Every row gives one point. The last column is the point's height on a tilted bowl or saddle (a function of degree 2), plus a little noise. Along how many of its main directions does it bend up, bend down or stay straight?
(in the rows, 128 means zero)

Points:
[[154  98 144 148]
 [ 90  73  89 137]
 [ 95 172 102  93]
 [151 118 222  66]
 [146 115 141 154]
 [151 135 148 148]
 [ 85 133  97 111]
 [ 69 170  97  51]
 [110 143 163 128]
 [105 139 185 109]
 [114 157 154 126]
 [141 131 175 133]
 [136  99 147 157]
 [144 179 145 132]
 [212  78 130  62]]
Directions: 0 up, 2 down, 1 straight

Points:
[[181 173 106 161 124]
 [ 95 124 168 138  87]
 [130 140 168 113 108]
 [127  95 168 207 157]
 [160 135 202 172  53]
 [104 111 191  96  44]
 [107 137 119 204 151]
 [114 134 152 125 117]
 [149  68  37  82  71]
 [ 54 155 106 154  87]
 [163 130 110 190 159]
 [116 132 179 130  83]
 [154 124  63 192 152]
 [163 128 131 131 141]
 [105 122 110  78 143]
 [116 140  90 152 140]
 [142  94 119 118 129]
 [152 127 167 182 119]
 [145 118 114 181 162]
 [104 129 120  82 144]
 [111 121 115  78 145]
 [109 101 163  72  79]
 [163 178  64 161 115]
 [116 125 124 142 136]]
Directions: 1 up, 3 down, 0 straight

Points:
[[153 148 157 121  33 128  90]
 [124 129 175  93 205  51 138]
 [ 80  97 165 182 155 126 105]
 [124 204 126 183 115 125  57]
 [126 145 187 176 135  68 107]
 [123 117 161 118 136 155 115]
 [111  44 154 121 111 126 102]
 [172 125 175 161 126 144 124]
 [ 86 134 174 130 124 155 100]
 [101 142 144  64 113 144 103]
 [ 86 115 120 119 143  70 107]
 [113 166 106 165 161 103 100]
 [140  80  77 146 129 155  86]
 [138 162 129 202 132 174  75]
 [ 71 119 112 101  53 126  88]
 [ 95 148  84 178 113 120  96]
 [121 100  75 127 209 117  91]
 [ 92 162  74 108 176 155  64]
 [180 142  77 130 142  87 101]
 [168 100 120 195 127 143 120]
 [144  98 132 126 114 162 105]
 [117 162 106 184 165 187  69]
 [ 96 138 129 146  81 178  78]
 [100 143 168 155 158 147 105]
 [116 139  99 175 115 106 109]
 [136 183 139 118 108 156  78]
 [153 113 107 188 116 118 123]
 [ 70 129 115 157 176 128 101]
 [ 93 170 144 128 100 110  85]
 [156 130 118 133  79 109 109]
 [ 81  76 153 175  77 175  90]
 [ 78 168  93 158  52 127  71]
 [204 122  53 156 160  96 103]
 [144  91 105  95 139 112 105]
 [124 140 183 134 112 112 112]
 [ 64 123 157 153 112  98 101]
 [188 143 117 140 122  56 121]
 [176 137  76  76 184 154  78]]
Directions: 1 up, 3 down, 2 straight

Points (72 x 9):
[[106 175 162 125 124 111  98 125 113]
 [ 78 109 162  66  99 103 125 161 120]
 [ 93 182  60 140 123 100 149  98  88]
 [159  62 101 101 133  81  92 152  91]
 [136 107  97  80 136 137 168 144 109]
 [131 151 149 180 154  75 110 159 117]
 [102 132 120 112  75 117  81 127 106]
 [114 135  62  99 119  92 148 148 100]
 [ 62  52 113 153 148 115 117  73  93]
 [151 135 125 138 110 103 150 172 114]
 [ 75 108 157 160 123 143 126 165 128]
 [ 59 164 122 121 138 152  94 177 135]
 [133  66 131 129 187 140 171 119  98]
 [102 153 107 107 164 129 114 146 129]
 [114 195 146 117 102 139  68 106  93]
 [104 115 113 111 114 138 144 163 125]
 [148 214  88 148  86 138 138  74  56]
 [ 42 154 104 133 133 156 180 130 121]
 [200  57 118 100 119 120 185 152  71]
 [109 108 111 185 129 129 112  61  89]
 [152 121 165 145 154 140 139 114 103]
 [ 88  87  87 136 138 134 147 130 118]
 [115  75 137  76  85 191 127  77 113]
 [129 158 138 136 125 141 148 182 120]
 [101 115 142 223 105 126  99 178 108]
 [123 164 173  72 105 134 129 145 113]
 [121 185 145  54 139  73  71 128  86]
 [138 105 146 145 136  65 141 122 109]
 [120  79 185 200 135 137 156 211  89]
 [179 106 141  81 122 137 115 116  97]
 [ 99 121 205 140 178 110  98 138 106]
 [144  84 149 132 103 173 103 175 108]
 [126 123 131  79 146 123  91 187 118]
 [134  79 153 118 103 130 150 107 112]
 [ 99 116 125 122 101  88 132 155 119]
 [190 239 170 124 155 150  80 135  52]
 [200 110 170 154 133  71 121 134  88]
 [ 84 188 128 139 172 119 154 204 119]
 [144 181  65 140 188 102 137 163 111]
 [116 118 141 105  82 217 107 126 115]
 [158 107  99  87 203 140 123 144 103]
 [101 120  97  87  87 140  97 112 109]
 [118 158 178 150 147 129 130 128 113]
 [203 169  77 119 132 197 126  67  47]
 [185 102 156 167 149 192 141 127  75]
 [ 96 107 130 132 143 143 115 123 129]
 [184 166 173 128 134  86 127 102  81]
 [145 111 121  93 106 136 155 105 110]
 [175 109 198 194 109 129 199 110  55]
 [181 182  80 193  83 132 166 119  64]
 [148 123  33 117 127 154  64 113  77]
 [122  50 138 169 147 109 177 112  91]
 [116  92  47 150 157 110 111 138 103]
 [155 106 161 121 147 161  84  70  86]
 [157 207  34 120  82  44  71 131  37]
 [118 156 113 136  57 167 151 109  96]
 [130 122 179 134 101 110 163 139 112]
 [ 73 155 106 131 194 167 120 133 140]
 [120 101 132 123 163  91  86  90 102]
 [ 36 103  96 213 180  70 127  92  76]
 [164 186 140  98 137 107 121  76  79]
 [ 74 141 136 140 126 233 120 163 137]
 [178  60 156 128 165 127 107 124  84]
 [173 116 110 100 111 163 121 146 102]
 [138 133 100 129  98 153 165 188 107]
 [194 179  62 137 171 117  96 113  81]
 [174 142 116 125 110 140 117  90  90]
 [ 80 153 124 154 145 147 141 116 126]
 [142 169 149 140  81  76 112 115  97]
 [142 182 120 157  64 118 199 158  81]
 [132 131 104 132  71 142 117 171 108]
 [ 79 142 147 139 142 144 139 143 132]]
Directions: 0 up, 6 down, 2 straight

Points, 75 rows:
[[120  80 121 163 163 150 157 125 166]
 [125 135 188 187 145 214 177 168 192]
 [160 130 147  33 108 111  55 127 203]
 [166 116 151 137 136 174 118 151 159]
 [114  89 183 102  80 178 153  51 211]
 [169 173 195 131 120 126 150  78 133]
 [ 67 156  82 126 123 165 200 157 125]
 [195 157  90 182 147 161  97  97 148]
 [190 125 151  34 160 147  87 101 197]
 [154 102 105  82 131 105 147 111 162]
 [163 106  88 125  95 165  55 131 198]
 [150  87 111 134 118 174 129 195 156]
 [108  87  73  99 138 158 131 103 173]
 [ 81 143 164 128 167 100 153 122 116]
 [170 125 183  74  98 140 109  70 203]
 [120 153  91 103 186 128 185 133 123]
 [154  87 135 145 124  87  98 157 144]
 [113 123 146 106 145 106 100 125 124]
 [ 84 125 130 142 100  94 138 131 133]
 [157  61 168  96 111 131 116 127 171]
 [110 204 184 189 158 116 114 165 134]
 [133 155 126 133 176 208  61 114 176]
 [ 98  67 153  79  64  99  69 138 182]
 [172 125 120 104 101 132 175 166 151]
 [122 103 143  81  85  94 122 156 145]
 [127 137 136 112  94 136  99 158 141]
 [115 138 110 116 102  98 166  79 141]
 [135 138 103  88 121  33 178 131 168]
 [114 116  87 212  73 114 113 125 153]
 [106 124  37 110 164 153 141 111 165]
 [172 131 116  86  92  63 124  87 182]
 [161 106 168 138 123 156 141  96 158]
 [129 153 162 101 184 129 164 131 111]
 [138 154 136 185 113 188 110 173 165]
 [ 86 107 187 207 176 106  85 124 161]
 [126 139 137 178 153 195 188 168 174]
 [ 99 167 152 116 201 171 125 147 119]
 [116 142 100 151 109 141  70 100 157]
 [113 118 150 142 125 139 177 200 136]
 [ 98 121 176 158 156 107 110 148 131]
 [175 146 166  65 123 117 143 163 160]
 [135 171 141 124 131 163 128  46 125]
 [105 162 109 108 150  98 123  67 105]
 [163 136 112 144  56 131 133  79 153]
 [160 100 132 133 186  96  52  92 136]
 [145 125 117 138 107 153 153 110 135]
 [ 17 123 109 188 131 119 146 139 183]
 [113 155 115 136 136 113  97 207 149]
 [179 105  95 152 129  78 140 104 163]
 [216 152  93 151 128 116 235 131 199]
 [120 160 145 164 201  66 124  98  86]
 [ 91 124 137 102 113 124  90 182 136]
 [101 180 168 122 165 135 132 137  99]
 [159 139 134  93 175 118 171  66 134]
 [167 133  89 124 158  46 149  98 150]
 [ 99 115 111 104 146 162 159 108 140]
 [114 136 106 124 129 161 149 104 131]
 [ 99 157  82 117  61 153  81 190 178]
 [117 118 151 202 175 151 101 105 157]
 [156 118 147 201 100 115 137 177 145]
 [ 57 162  93 142 160 186 103 122 159]
 [105 137 100 141 148  97 189 174 147]
 [107 142 163  91 103 113  48 127 166]
 [118  95 133 166 157 115 144 194 153]
 [117 118 123 119 154  85 101 138 125]
 [178 166 219 110 149 101 126 139 134]
 [154  92  85 120 156 132 210 122 185]
 [129  93  81 138 145 119 137 135 154]
 [142 131 147 150 158  99 176 104 136]
 [154 158 152 125  57  64 164  65 180]
 [ 83 157 103  89 107 161 138 112 127]
 [103 144 188 133  81 180 150 169 139]
 [115 186 150 101 155 106  90 140  92]
 [102  87 111 122 106 182  97 133 164]
 [128 201 114 161  90 121 106 132 133]]
Directions: 5 up, 1 down, 2 straight
